Every row gives one point. Two turns around zero, p and q, are shown by what they do to some points. Write where each new point lands after one turn and then the other. Backwards means that the second turn is done in reverse. Each puzzle has new turns, and all numbers are rounded.

Turn p:
[21 -1 22] => [ 5  6 29]
[ -3 -21  -5] => [  9 -19  -3]
[ 33  32 -48] => [ 35  49 -29]
[-14   6  21] => [-24  -3  10]
[-37 -15  10] => [-26 -31  -8]
Turn q:
[  4 -21  34] => [  6 -40   1]
[-41  15   6] => [ 7  9 42]
[ 21  35 -42] => [  4  52 -26]
[23 -6 -2] => [ -2  -5 -23]
[ -8 -22   4] => [-16 -17   7]
Where do these land?
p, then q: [-42   1  41] => [-17 -21  52]
p, then q: [ -8  14 -27] => [-9 30 -6]
q, then p: [ 27 -17 -22] => [ -2  -3 -39]
q, then p: [24  3  7] => [ 22   2 -13]

Turn p:
[-25 -18 -12   2] => [-25  -3   4  21]
[24  1 -7 13] => [ 12 -12 -21  -8]
[-16 -12  14 -35] => [-25  12  29 -15]
[ 7  5 18  4] => [15 -6 10 -7]
[-8  2 -2 -3] => [-4  6  3  5]
[ 17  21 -12  18] => [ 24   3 -25   4]
Turn q:
[ 14 -24   0  12] => [  4  -4 -11  28]
[ -4  -1   6 -15] => [  7  -9  -3 -12]
[-18  -8   7  23] => [-21 -14  11  14]
[ -1  21 -31  -1] => [-15  30  -6 -15]
[ 10  12  18 -20] => [ 25  -3   9 -15]
Where do these land?
p, then q: [  7 -25   0  11] => [ -9 -17 -18   9]
q, then p: [ 12 -10 -17  -5] => [  2   9 -21   7]
p, then q: [  4 -21  -5   3] => [-12 -13 -13   2]
p, then q backwards: [-16   9   2   4] => [12  2  3 14]
q, then p: [-4 48 16 17] => [ 25   9  43 -17]
p, then q backwards: [ -7  17  -6 -13] => [ 12  13 -14   4]
q, then p: [  3 -17   9 -17] => [-13 -12 -16  -9]

Turn p:
[ 17  10 -12  17 -47  26] => [  8  11 -12  42 -26  31]
[  9  23  -1  -3  14 -18] => [ -4  13  -8   5  21 -21]
[-40 -19   4 -28  -3   5] => [-29 -24  -3 -32  -8  16]
[ -7 -28  -4 -35  -2  -2] => [  1 -29 -15 -26   8  17]
[-13 -15  25  -7  22 -34] => [ -2 -17   0 -31   1 -38]
[  4   6 -13  30  29  -7] => [  5   7  33  14  16 -19]
[18 10 15  5 -8 24] => [ 15  27  -4   3 -14  12]
[ 13  12 -14  21  -5   6] => [ 6 11  9 28  2  3]
Turn q:
[ 25   3   6 -10 -31  11] => [ 14 -14 -11 -20  30  -4]
[  8  14   0  12  18 -12] => [ 11  -4 -10  12 -22  -5]
[ 14   3 -20  14   6  16] => [  4   1 -24   5  -1  22]
[ 18  15 -23   9 -48   4] => [ 23 -30  -6 -30  16  28]
[-39  -7  31 -12  14   4] => [ -8  32  35  13   2 -20]
[  2   4 -23 -11  27 -11] => [-16   7 -17  -6 -30  -1]
[-28 -33  29  -2  14 -12] => [-28   8  32  27   4 -21]
Where do these land?
q, then p backwards: [-22 -10  -2  19  19   2] => [ -6  14 -11  21 -14  18]
p, then q backwards: [-18  40  -7 -32 -15  42] => [-15 -25 -45  -6  20  41]
p, then q: [ -7   0  31  -4  -6 -10] => [ -5 -15   9 -28  -5   0]
p, then q: [ 26 -20  11 -13   5  -8] => [-13 -12 -31 -11   1  -9]
q, then p backwards: [22 19  7 -5 16 -5] => [ 16   0  21  -1 -13 -18]
q, then p backwards: [-32 -16 -22  11   1 -19] => [-34  -7 -10  16  -9  25]
q, then p backwards: [ 31 -13 -18  24 -18  -2] => [  2 -20 -27 -26 -21  -9]

Turn p:
[-3  2 -4 17 35 10  5 35] => [-13  -1 -15 -10   4 -39 -24  18]
[-10 -19 -11 -13  -2 -12  -4   3] => [-11  11  13   0 -16   5   9  12]
[ 38  -5 -15  29   6  -7 -20 -22] => [ 15 -41   7  23 -24 -14  -1 -16]
[-23  -2  20 -35  15 -17  36  -9] => [-17   9  -5 -51   5  26  15   9]
[  8  -4  17  24 -18   4 -13  -7] => [ -4 -10  10  21  12   0  -6 -26]
[ -3   6   8 -33  -6  -4  19  20] => [  0  15   0 -18  22   6  20  23]
[ -8  -8  -2 -24   2  20   8  -2] => [ 11  15  11 -15   3  13 -10  14]
[  6  17   3  16   0  -3 -30 -14] => [ 14  -2  -6  14 -10 -13   3 -32]
[ -4  13 -16  19 -31  10  -1  -4] => [  6   3 -14  36   5  15  -7  -4]
Turn q:
[ 13 -24  24  37   9   0  14  16] => [  7 -26  -6  21 -10 -35 -25  -6]
[  0  -3  13   2 -19 -23  -9   6] => [  0  -3  18  15 -12  -7  19  -9]
[-14  27  -3 -15   8  21 -21 -22] => [-15  14  11 -20  -1  35  -9  18]
[-17 -10   5  12 -24   3  12   6] => [-20  -8  -3  26   9  -6   5  -7]
[ -3  30 -23 -25  14  13   7  -4] => [ -5  31  -9 -31  14  15  -2   2]
[  8 -33  19   6 -22  -2   6  21] => [ 10  -8  -5  42  -3 -22   8   2]
[  2  -2 -25 -13   9   8 -21  -4] => [  9   3 -17 -15  -7  24   9  10]
[29 -4 23 10 -6  2 17  1] => [ 20   2  12  19   5 -17 -22 -10]
[ -3  33 -35  -2  11   0 -13 -12] => [ -8  11  -7 -37  -5  30   1 -15]
[  2 -35  15  10  -7 -17  19 -12] => [ 12 -32   9  19  19 -20   7  -1]
[-18  22 -11 -23  25  -4 -11   3] => [-12  17  -1 -37  -6   5  11  16]
Where do these land?
p, then q backwards: [ 10   2   6  20 -23 -10 -11   0] => [ -3 -11   2  12 -30  -6   9   0]
p, then q: [ 17  23  11   2  -7  30  29 -11] => [ 33  -5 -26 -16 -11   8 -14  21]
p, then q: [-13  -9   4  12  28 -17  -8   1] => [-13  -2  14   4   9   9  32   0]
p, then q: [ 18   9 -14 -25   3 -10   6 -48] => [ 31  16 -12  35  29  10 -12   1]
p, then q: [-13  30  -8 -32  14  10 -36  -8] => [ 24  33  22 -10   8  14  -3 -35]
p, then q backwards: [-16 -21  15  12 -11  -1  -6   8] => [-14  22  13   7 -16   5   9  -3]
p, then q backwards: [-11 -21 -27  12  -6  -7   4  13] => [-18  -2  22   3  -6  19 -17  13]
q, then p: [-12   1  13   1  -6   1  15  44] => [-23   3 -33  15 -13   5  20  -6]
p, then q: [ 21 -13   0  -2   8   5   6  -2] => [ 13  -4   1  13  -6 -13   5  13]
